Rows are points. Two turns around zero, p and q, are shown by what they do to some points. Write where each new point lands after one turn and then the other. Backwards means that the second turn is done in reverse. Each puzzle has new turns, and all numbers are rounded.

Turn p:
[-2.2 -1.8  1.4] -> [-2.6 -0.2  1.8]
[-1.9  1.6  1.2] -> [0.4 1.2 2.4]
[-2.0 -0.5 -1.5] -> [-1.5  2.0 -0.2]
[-0.9 -0.2  0.9] -> [-0.6  0.0  1.1]
[-1.8  0.5 -0.2] -> [-0.5  1.5  1.0]
[ 8.8  0.5 -1.8] -> [ 4.9 -4.5 -6.0]
Turn q:
[-1.7 -2.1 -1.3] -> [-1.0 -2.8 -0.4]
[ 0.3  1.5 -1.6] -> [-1.2  1.1 -1.5]
[0.7 1.0 6.0] -> [2.9 2.3 4.9]
[ 4.1 -0.7  1.8] -> [ 4.3  1.4 -0.6]
[ 1.0  0.8 -0.9] -> [ 0.0  0.9 -1.2]
[-4.4 -0.6 -4.0] -> [-4.9 -3.1 -1.2]
Where do these land?
p, then q: [ 1.2 -0.1  4.0] -> [ 3.2 -2.1  1.6]
q, then p: [ 3.7  1.7 -1.4] -> [ 2.9  2.1 -2.3]
q, then p: [ 2.2 -0.2 -3.1] -> [ 0.1  2.2 -3.1]
q, then p: [1.5 0.3 0.2] -> [ 1.3  0.0 -0.8]
q, then p: [-3.6  1.9  1.5] -> [-0.9  0.2  4.2]
q, then p backwards: [-5.0 -3.6 -1.3] -> [ 1.5 -4.4  4.2]

Turn p:
[ 0.1 -3.3  3.3  0.7 -0.8 -4.5] -> [ 1.1 -3.5  3.0 -1.1 -2.0 -3.9]
[ 2.6  0.9 -3.1 -1.6  5.0  0.3] -> [ 3.9  1.4 -4.1 -1.9 -0.7  2.6]
[-1.4 -5.0 -2.6  1.3  0.4  1.0] -> [-3.1 -1.7 -3.6 -0.9 -2.9 -1.3]
[ 1.3  4.3 -0.5  0.1 -4.3 -0.2] -> [0.4 3.0 2.9 4.5 0.7 0.9]
[-5.3  1.8  0.8 -0.8  1.5  1.5] -> [-3.0  2.4  0.8 -3.8  2.7  0.5]
[ 1.0  0.6  0.0  2.8  2.8 -0.7] -> [ 2.2  0.2 -2.3 -0.4  1.5 -2.2]
[ 1.7  0.7  2.1 -2.4 -4.5  2.5] -> [-1.4 -1.7  3.3  3.5  0.7  3.4]
Turn q:
[-0.2  0.9 -2.9  0.4 -1.2  3.8] -> [ 0.8  2.9 -3.4  0.8 -1.1  1.6]
[ 0.0 -1.3 -2.2 -2.6  0.6 -3.4] -> [ 1.6 -3.3  1.6 -0.2 -2.9  0.8]
[ 2.3 -5.2 -0.4  2.2  3.4  1.3] -> [ 0.1 -1.9  0.3  6.2  2.4  1.4]
[ 3.1  0.2  0.4 -3.2 -0.9  3.9] -> [ 1.2  4.5  2.0  0.7 -0.3  3.1]
[-6.0  5.4  2.3  0.1 -1.7 -1.9] -> [-2.6 -0.5 -2.3 -7.7  0.3 -2.2]
[ 3.2  0.7  0.9  1.1 -0.8 -1.1] -> [ 1.3  1.3  1.8  1.0  0.4 -2.6]
[-1.5 -4.1 -1.2  0.8 -2.6 -1.8] -> [-3.0 -2.1 -0.2  2.4 -3.4 -0.7]
[-0.9  3.5  3.1  1.0  3.3 -0.7] -> [ 0.8 -0.8  0.1 -3.3  4.7 -1.2]
Where do these land?
p, then q: [-2.8  0.7 -1.0 -3.4 -0.1 -1.4] -> [-1.2  2.7  1.1 -3.4 -0.3  1.2]
q, then p: [ 5.8 -1.8  1.0 -0.4 -1.6  0.8] -> [ 2.0 -0.2  1.8  2.1  4.6 -3.0]
q, then p: [ 1.2  0.4 -3.4  1.1 -1.5  1.6] -> [ 0.6  2.3 -0.7  3.6 -0.5 -0.5]
p, then q: [-2.8  1.7  1.9 -0.9 -2.9 -0.7] -> [-2.4 -0.3  1.0 -2.9  2.9 -0.4]
p, then q: [-3.3 -5.5  2.0  1.4  2.2 -1.4] -> [-1.9 -4.1  2.9 -0.7 -4.5  2.1]
q, then p: [-2.2  1.9 -0.4  2.2  1.9 -1.6] -> [ 1.0 -0.3 -1.5 -1.8 -3.6  0.4]
q, then p backwards: [-3.8  0.8  0.2 -1.1 -0.6  2.7] -> [-2.2 -0.6 -2.0 -1.7  1.9  2.9]
p, then q: [-2.2  0.7  1.4 -0.4  2.9  0.5] -> [ 1.6 -0.9  1.4 -1.4  0.2  3.0]
p, then q: [10.1  1.2 -1.6  1.5 -0.4 -0.5] -> [ 3.1  3.0 -1.4  8.0  0.7 -4.9]

Turn p:
[ 2.6 -0.1  0.1  1.1  0.7  1.1  3.7 -2.4  5.0] -> [ 3.0  0.8 -0.4 -2.5 -2.2  2.4  4.5 -1.9  2.1]
[-1.1  0.4 -2.8  2.4 -3.3 -5.1 -1.9  2.5 -2.3] -> [-1.2 -0.6 -0.6  3.8  0.0 -4.3 -4.3 -1.2  3.5]
[ 4.0 -3.0  1.3 -1.4 -2.7 -0.3  0.2 -0.5  3.3] -> [ 4.5 -0.3  2.6  1.8 -3.2 -0.1  2.6  0.5  0.1]
[ 0.5  1.3 -0.1  2.7 -3.4  2.4  1.7 -0.9 -4.4] -> [-0.4  4.8 -3.0  2.2  2.1 -1.0  0.5  2.6  0.9]
[-0.8  3.0  0.0 -1.3  3.2 -2.1  1.7  3.7 -0.8] -> [-3.9 -4.0 -1.8 -1.7 -0.6  0.5 -0.8  1.6  1.6]
[-1.0  1.4  2.0  0.1 -1.9 -2.9  3.9 -2.9  1.7] -> [-1.9  0.9  1.6  0.0 -0.1 -1.3  4.9 -1.5  3.3]
[ 1.3 -0.2 -2.5  0.5 -1.5 -1.0 -2.8 -2.2 -3.7] -> [ 2.2  0.9 -0.8  1.0  3.1 -4.0 -2.0  0.4 -0.4]
[-1.9 -2.7  1.2 -1.4  5.6  3.6  2.6  1.5  3.2] -> [-1.2 -2.4 -1.2 -2.2 -1.9  6.1  2.0 -2.0 -3.9]
[-3.0  1.4 -1.4 -4.0  0.7 -0.4 -1.1  1.3  2.7] -> [-2.6 -1.5  1.7 -3.1 -3.1 -1.4 -1.2 -1.2 -1.9]
[-2.3 -2.4  0.7 -2.3  5.7  3.3 -4.5  2.0 -3.1] -> [-1.1 -3.0  0.0 -0.8  3.0  3.1 -4.1  1.0 -6.9]
[ 1.6  1.0  1.4  3.6 -3.2  1.5 -3.4 -2.2 -1.8] -> [ 2.6  4.6  1.7  1.4  3.0 -0.3 -2.0  1.7  1.5]
Turn q:
[-2.7 -0.6  1.3 -1.7  2.1 -5.8 -2.3  0.3 -1.6] -> [-1.7 -0.3  0.0 -1.5 -0.8 -4.0 -4.1 -1.9 -4.1]
[ 2.9  2.0  2.9  0.2 -2.3  2.8  4.6  0.8 -2.5] -> [-0.7  3.3  2.8  2.3  0.1  0.2  5.4  2.8  0.4]
[-1.5  2.3 -1.7 -0.5 -1.1 -2.2  2.1 -1.5 -1.8] -> [-1.7  0.1 -1.5 -1.4  2.5 -0.6  1.6  0.9 -3.0]
[ 3.1 -3.2 -1.8 -1.7 -1.6  3.6 -2.3 -2.4 -1.1] -> [ 2.2 -3.9  1.5 -1.1 -2.6  2.5  0.3  3.9  1.5]
[-0.9  0.4 -0.7  1.6  0.9 -8.3  2.6  2.8 -1.7] -> [ 0.2  1.1 -2.1  1.7  3.5 -6.8 -1.0 -1.5 -4.6]
[-1.6 -2.2  0.6 -0.9  0.3 -2.9  3.4 -2.2  4.7] -> [ 1.8 -2.0  0.8 -1.6  1.6 -0.8  2.3 -5.9 -1.4]
[-1.4 -0.1 -0.3  1.4  3.2  3.3 -0.8  2.5 -1.6] -> [-2.8  0.3  0.7  1.8  0.8  0.1 -2.5  0.9  3.8]
[-1.3 -2.5  0.3  1.4 -4.8  4.1 -2.8 -3.3  4.9] -> [ 2.9 -2.6 -0.4  0.6 -2.5  8.0  0.5 -2.4  0.2]
[ 0.7  1.9 -0.7 -1.0  0.5  4.5 -2.4  3.3  2.0] -> [-1.0  1.3 -2.4  0.4 -3.0  1.5 -0.2  0.5  5.2]
[ 2.8  2.0  0.0  1.3  2.9  0.7 -2.0 -0.4 -1.3] -> [ 1.0  2.7  0.7 -1.5  0.6 -0.4 -2.4  2.7  2.0]
Where do these land?
q, then p backwards: [-1.3  0.8  0.6  1.6 -2.7 -4.3  1.8 -2.1  0.0] -> [-1.4 -3.5 -0.7 -1.6  1.4  2.8 -0.6 -2.9 -1.8]
q, then p: [ 0.6  5.2 -4.4 -2.8  1.1  0.3  3.2  0.2 -4.0] -> [-5.7 -4.8 -3.0 -1.3 -3.6 -0.7 -0.7 -1.7 -0.4]
p, then q: [ 3.6  1.1  2.2  1.3  0.4  2.2  0.9 -2.7  0.6] -> [ 0.2  2.1  0.3 -0.5 -0.4 -1.8  3.2  0.3  3.9]
q, then p backwards: [ 0.2 -1.7  0.3  4.7  3.2 -2.2  0.9  1.5 -4.9] -> [-0.5 -0.3  1.4  0.3 -2.5 -1.8 -5.3 -0.4 -5.3]
q, then p: [ 3.0  1.8  0.9 -0.6  1.9 -2.7  1.2 -0.1  1.7] -> [ 0.2 -2.4  0.7 -2.1  0.1 -2.5  1.8  1.7  2.3]
q, then p: [-1.4 -2.8  2.4 -2.3 -1.8 -0.1 -3.0  0.2  3.4] -> [ 2.7  4.3  1.7  2.2  0.5 -2.5  1.6  0.0 -1.3]
p, then q: [-1.6  4.2 -0.6 -3.0  0.4  0.7 -1.9 -2.2  0.3] -> [-3.2  0.3  0.0 -2.3 -3.0 -3.1  0.0 -1.1 -2.0]
q, then p: [-4.7 -0.3  0.9  2.5  2.6 -1.6  1.1  2.3  1.6] -> [ 0.1  0.7  1.4 -2.5  4.8 -0.1 -0.7 -4.0  0.2]
p, then q: [ 0.9 -6.4 -2.1 -0.8  0.0  4.7 -5.3 -2.4  4.4] -> [ 2.3  3.1  4.5 -1.8 -2.3  1.3  0.7  8.5 -1.9]
q, then p: [-0.8 -2.1  1.1  1.6 -4.4  1.7 -3.6  7.3 -1.4] -> [ 1.5  5.8 -1.4  3.8 -0.4  0.3 -4.7 -2.7  4.2]
q, then p backwards: [ 0.8  0.3 -1.5  1.4 -0.7  1.3  1.1  2.0 -0.9] -> [ 1.3 -0.1  1.0  1.2 -1.0 -0.7  1.4  0.5 -2.3]
p, then q: [ 0.7  0.0  0.1 -3.6 -0.1 -0.1  3.8 -4.0 -1.0] -> [-1.3 -0.7  0.8  0.0  3.1 -4.2  3.6 -0.3 -1.3]
